Each row of a before or after table is a point. One or more steps were done to the points. Then noise was added and the rows were shuffled. The steps act on columns, c1 being the first. Write out the steps. A step turns or swaps two columns, mirrors them in a line or flattens them onto one, adds a multiple of one to another, or multiplies or shifts one. Angles are multiples of 10 degrees, from the lower column toward the higher: turns from -170 to 170, lines from 10 to 170 but not 90. Use the fewest steps. Two steps may share a column if one is a turn and the other turns, adds or multiplies; they go together, in the order done. Otherwise the lowest column goes first.
In the rows, 128 means zero.

Before (13 x 2)
[[123 196]
 [124 129]
 [119  92]
 [104  94]
 [164 112]
 [165  92]
 [180 103]
 [171 156]
 [ 91 113]
 [152 123]
 [122 202]
 [151 105]
 [142 121]]
After (13 x 2)
[[165 162]
 [ 92 163]
 [104 144]
 [123 247]
 [142 170]
 [121 141]
 [180 154]
 [151 154]
 [121 254]
 [171 207]
 [123 180]
 [165 140]
 [154 172]]
Steps: shift c2 by 50

Before (11 x 4)
[[122 112 126 116]
 [123 118 106 108]
 [100 146  43 114]
 [120 132 155 117]
 [132 133 147 135]
 [128 146 121 109]
 [101  70 157 108]
 [151 147 150 188]
 [145 146 116 121]
 [101 146 107 112]
 [112 123 124 112]]
After (11 x 4)
[[118 148 122  87]
 [103 123 124  97]
 [ 90  69 157  88]
 [120 133 146 142]
 [135 146 115 116]
 [112 110 125 105]
 [108 131 156 105]
 [140 147 150 248]
 [ 90 145  42 100]
 [ 90 145 108  97]
 [115 119 107  89]]
Steps: shift c1 by -10; multiply c4 by 2

Before (13 x 8)
[[173 117 122 126 123 160  70 155]
 [158  87  82 145 139 114  66 149]
 [ 97 123 137  73 154 140 148  71]
 [ 69 152 139 131 108 165 145 105]
 [ 57 129  87 108 114 166 138 162]
 [169  95 132 140 124 117  76 179]
 [148 110 138 114 155 115 128 138]
 [ 78 136 142  75  79 119 154  82]
 [106 151 155 141 121  93  65 169]
 [120  81 156 125 116 130  79 177]
 [ 79 145 106  69 151 180 131 124]
 [109 165 168 113  76  86 167 144]
 [ 96 123 160 111 152 138 175  64]]
After (13 x 8)
[[147 154 121 131  69  93 108 112]
 [138  80  95 129 121 127 170 166]
 [107 125 107 150  94 119  76  63]
 [180 136 119 181  78 142 100  86]
 [134 148  92 110 107 162 185 175]
 [103 109 118 143 146 146 128 130]
 [180 162  94 133 107 175  80 156]
 [103 124 123 189  91 125 107  69]
 [129  97 118 118 170 137 178 169]
 [130 114 123 132 172  97 186 151]
 [116  85 164 109 155 139 197 137]
 [142 128 168 153  58  95 128 164]
 [104 148 149 197  81  87 133 130]]
Steps: turn c1 and c5 by 90 degrees; add 0.3 times c2 to c8; turn c3 and c7 by -170 degrees; turn c4 and c6 by -170 degrees

Before (12 x 12)
[[151  92 141 143 118 157 117  89 166 155 120 182]
 [157  99 121 141 124  98 121 100 182 127 142 124]
 [193 171 120  75 172 143 121 140  70 120 124 121]
 [147 168 176 101 154 109 142 171  81 121 159 128]
 [204 177 136 129 127 142 148 179  67  89 149 129]
 [144 146 133 101 126 146 163 143  51  95 138 100]
 [164 138 170 105 112 157 111 105 161 142 184 101]
 [152  67 130 127 115 124  84  88 145  97 166 180]
 [161 167 141  68 139 152 148 178 103  70 121 131]
 [141 151 179 145 164 156 104  88 146  85 144 113]
 [165  53 159 142  98 123  70 109 158 133 111 137]
 [180 158 199 102 125 124 136  59 146 108 137 126]]
After (12 x 12)
[[147  52 110 127 132 123 127  90 145  79 118  77]
 [161 145 102 105 121 161 126  87 161  84 167 168]
 [143 151 136 104 116 146 129 122  46 106 105 155]
 [162 177 112  66 132 152 127 138 102 106  75 128]
 [191 183 136  77 167 143 110 102  64 130 124 130]
 [145 178  83  99 146 112 124 147  82  93 137 144]
 [167  31  98 141 121 126 130 118 160 143 125 129]
 [210 193 123 126 115 140 128 182  71  90 104 131]
 [152  83  99 144 124 158 127 100 168 147 152  82]
 [180 166  61 103 122 127 129  42 149 110 121 156]
 [160  90 133 147 129  92 131 107 181 122 132 127]
 [139 160  85 148 167 152 109  98 146  91  99 158]]
Steps: multiply c2 by 1.3; turn c3 and c12 by 160 degrees; add 0.7 times c4 to c8; flatten c5 and c7 onto the line at 160 degrees; turn c10 and c11 by 60 degrees

Before (13 x 18)
[[114 137 122  94 100 121 118 116 125 153 111 173  57 129 140 166 185 176]
 [118 120 118 110  59 111 132 120 127 144 170 164  88 170 135  94 150 153]
 [123 145  61  82 117  96 127  74  99 167 156 125  67 145 158 112 181 146]
 [110 143  67 130  92 118  81 134 137 130  98 158 167 171 127 103 168 134]
 [160 101 123 110 168 146 131 103 163 161 162 188 100 134  95 115 162 166]
 [117 122 108  83 103  99 144  98 104 124 108 167 129 163 158 138 145  97]
 [170 118 162 145 115 124  82 123 188  56 118 110 132  63  56  43 126 148]
 [122 152  94 154  85 109 122  91  70 114 133 178 165 123 129 105 154 154]
 [126 156  81 145  83  80 144 129 130 171 127 150 131 122 120 134 138 117]
 [155  88 125 147  73 149  84 120 117 134 123 119 155  96 101  98 164 109]
 [178 179 114 117 101 124 134 123 111 151 137 167  99 156 166 110 196 116]
 [162  79 161 179 154 170  93 140 183 109 108 127  97  66 128  38 104 163]
 [202  68 155 183 165 169 106 158 157  76 106 100  80 109  47  68 107 178]]
After (13 x 18)
[[156  92 124 147  70 150 117 112 124 128 135  85 156  95 100  97 164 106]
 [163  79 160 180 154 169 128 131 150 149 133  94  97  67 126  40 105 163]
 [114 138 122  94 100 121 173 119 128 124 153 119  58 132 141 166 187 175]
 [124 153  62  83 117  97 127  77 116  89 126 129  67 146 159 113 183 147]
 [121 158  95 156  85 109 178  94 104 132 117 123 164 123 131 104 153 155]
 [170 120 163 147 113 123 110 119 153 176 103  80 133  63  55  43 126 147]
 [179 179 114 117 100 124 168 134 121 109 132 134 101 157 164 112 196 116]
 [119 123 120 110  61 114 162 120 125  93 101 135  90 170 135  96 149 152]
 [114 129 107  85 103  99 166  98 120 146 140 145 130 162 160 138 143  98]
 [110 142  70 130  94 116 160 137 130 143 153  82 166 170 129 101 165 133]
 [161 106 124 111 168 146 189  97 141  88 115 131 100 135  96 115 163 164]
 [125 154  83 144  81  81 149 134 130 105 149 143 131 122 118 133 138 116]
 [203  63 154 180 164 167  99 148 141 170 123 108  79 109  47  68 106 179]]
Steps: turn c2 and c8 by 10 degrees; swap c7 and c12; multiply c9 by 0.4; multiply c10 by 0.7; turn c10 and c11 by 140 degrees

Before (9 x 24)
[[127 136  92 133 123 129 111 128 101 115  73 113 145 115 134 135 139 147
  155 130 123 142 155 114]
 [115 119  73 130 148 145 132 123 141 133 126 150 110 120 136 144 157 122
  109 119 100 137 154 116]
 [118 130 141 122 180 140 103 119 144  97 135 149 114 131 128 148 203 118
  175 116 152 137 128 119]
 [184 127 144 183 140 133 137 132 116 157 147 114 107 110 121 102 110 114
  126 117 161 125 156 113]
 [143 142 134 134 144 125 106  87 141  99 154 114 128 117 127 116 151 129
  104 139 103 126 135 127]
 [118 115 139 149 111 136 143 101 136 116 129 139 117 116 169 112 125 113
  123 118  96 117 160 122]
 [143 115 111 121 146 120 129 196 118 103 122 150 129 149 125 138 113 138
  116 185 128 112 160 122]
 [126 107 138 157 124 131  93 114 130 153 145 174 114 249 136 150 121 118
  125 131 108 120 147 128]
 [166 121 132 122 108 132  94 108 145  98 118 117 108 136 129 122 133 121
  104 133 112 118  52 160]]
After (9 x 24)
[[163 123 148 117  92 133  94 108 146 101 121 117 135 136 122 139 133 144
  110 133 112 132  52 158]
 [114 115 138 160 120 135 142 100 135 115 131 139 140 117 101 148 126 104
  102 118  96 127 158  87]
 [138 116 130 116 145 121 128 195 117 103 121 152 110 149 138 130 111 136
  120 184 129 148 160 146]
 [131 137 118 137 134 130 111 128 100 116  75 114  90 116 143 115 139 102
  143 131 123 123 155  93]
 [119 129 142 117 174 140 105 120 142  97 134 150 143 133 119 107 202 101
  166 116 152 133 129 194]
 [143 143 127 136 142 124 105  88 141  99 153 113 136 115 128 138 151 144
  110 139 103 121 135 154]
 [124 109 139 176 125 129  93 114 129 153 145 173 139 249 117 116 121 125
  125 131 109 147 147 123]
 [181 128 145 216 148 132 135 131 117 156 149 112 148 111 117 150 112 138
  134 119 162 115 156 119]
 [118 120 156 132 152 146 132 124 143 134 128 151  78 120 121 110 157 136
  108 122 100 131 156 137]]
Steps: add 0.3 times c22 to c1; turn c16 and c22 by 140 degrees; turn c3 and c13 by 100 degrees; multiply c4 by 1.6; turn c5 and c24 by 40 degrees; multiply c24 by 2.5; turn c15 and c18 by -110 degrees; turn c18 and c19 by 40 degrees

Before (8 x 48)
[[116 151 175 135 122 146 177 165  88  91 132 209 159 152 108 170 164 109
  120 137 119 101  98 132 132 123 123 104 103 139  99 129 120 135  81 122
   88 116 182  82 117  99 125 104 152  93 118 144]
 [137  68 116 155 205 109 137 120 100  90 118 110 109  96 146  71  51  85
  144 105  83 137 107 104 115 135 108 148 104  67 188 181 114 106 126 207
  104 115 155 172 113 131 174 111 131 138 153 112]
 [150 119 172  87 122 153 153 147 133 128 127 142 137 198 134  92  92 116
  133  84 134 143 143 142 193 120 126 137 142  46 129 132 190 119 129  86
   32 182 122 141 119 192  88 129  92 116 101 113]
 [158 114 113 128  98 150 119 125 117  93 143 106 170 104 170 130  72 146
  120  57 134 143 129 183 152 110 119 163 145 149 161 119 131 130 132  80
  113 118 138 153 141 168 103 118 129 113 195 187]
 [115 123 112 160 156  94 154  92 123 110 102 129 111  99 131 124  78 131
  137 168 212 142 106 122  96 119  73 193  96 147 117 152 171  84  86 129
   62 106 139 156  99 156 105 130 132 183 143 179]
 [167  62 166 127 119 185  91 101  85  90 118 102 118 124 163 147 138 132
   73 149 171 131  89 166 180 116 126  86  91  94 117  91 133 167 107  73
   75 177 153 149  96 155 125 174 129  77 134 153]
 [173  45  88  73 122 164 182 123 118 163 146 116 162 131 133 139 151  94
  134 122  77 168 184  97 189  45 140 107 130 101  93 109 129 152 192 152
  108 132 110 147  63  90  57 135 113  93  50 103]
 [ 74 121  93 111 134  56 164 150 152 125 128 133 117 184 139  47 131 128
  120  97 153 129 144 140  68 151 130 122 108 126 176 135 116 111 113  98
  113 164 106 135 110 173 152 149 119 123 155 140]]
After (8 x 48)
[[114 154 179 129 123 145 178 163  89  89 133 206 160 153 108 169 162 143
   96 138 120 100 100 132 131 130 120 103 103 132  98  83 145 134  83 137
   91 118 156 159 116  99 125 105 149  95 117 144]
 [139  65 114 152 206 108 137 123  99  89 120 112 108 101 149  72  52 161
  157 104  85 136 109 104 114 144 110 147 104  40 190 133 154 109 127  82
  104 115 188  92 113 133 173 112 131 134 154 112]
 [175  44  94  75 124 165 186 121 115 164 143 120 161 130 138 136 149 187
  142 121  74 167 185  98 186  62 137 104 131  98  94 136 142 152 191 105
  111 132 100 113  65  89  56 138 111  98  47 103]
 [ 72 118  93 110 136  58 162 153 153 125 126 128 115 183 139  52 135 117
  137  97 151 128 144 138  67 150 130 125 105 154 177 149 141 110 113 122
  115 164 121 129 107 171 151 149 118 123 153 141]
 [160 113 115 127  97 153 117 126 120  90 141 104 173 106 169 131  76 119
  150  58 129 141 124 183 150 107 115 163 144 174 160 116 119 129 132 140
  114 121 125 124 136 168 105 118 129 115 197 181]
 [149 120 174  86 120 152 153 147 135 127 126 147 135 200 135  92  93 158
  135  85 134 140 143 144 194 132 127 140 142 150 129 137  74 121 128  41
   34 182 128 117 118 189  86 129  89 111 103 114]
 [167  63 166 125 119 183  93  98  84  89 121 101 117 124 164 146 136 130
  174 148 170 132  88 167 185 115 127  83  91 176 114  88 118 167 109  88
   76 177 108 165  93 152 123 172 130  78 133 153]
 [118 126 115 161 156  93 153  94 120 112 100 128 110  98 133 125  81 141
  144 165 213 141 104 121  97 126  71 194  99 128 118 125  83  80  81 147
   60 105 156 105  99 154 106 125 135 185 138 179]]
Steps: turn c18 and c33 by -160 degrees; turn c18 and c26 by 20 degrees; turn c19 and c40 by -120 degrees; turn c30 and c36 by 80 degrees; turn c32 and c39 by 60 degrees
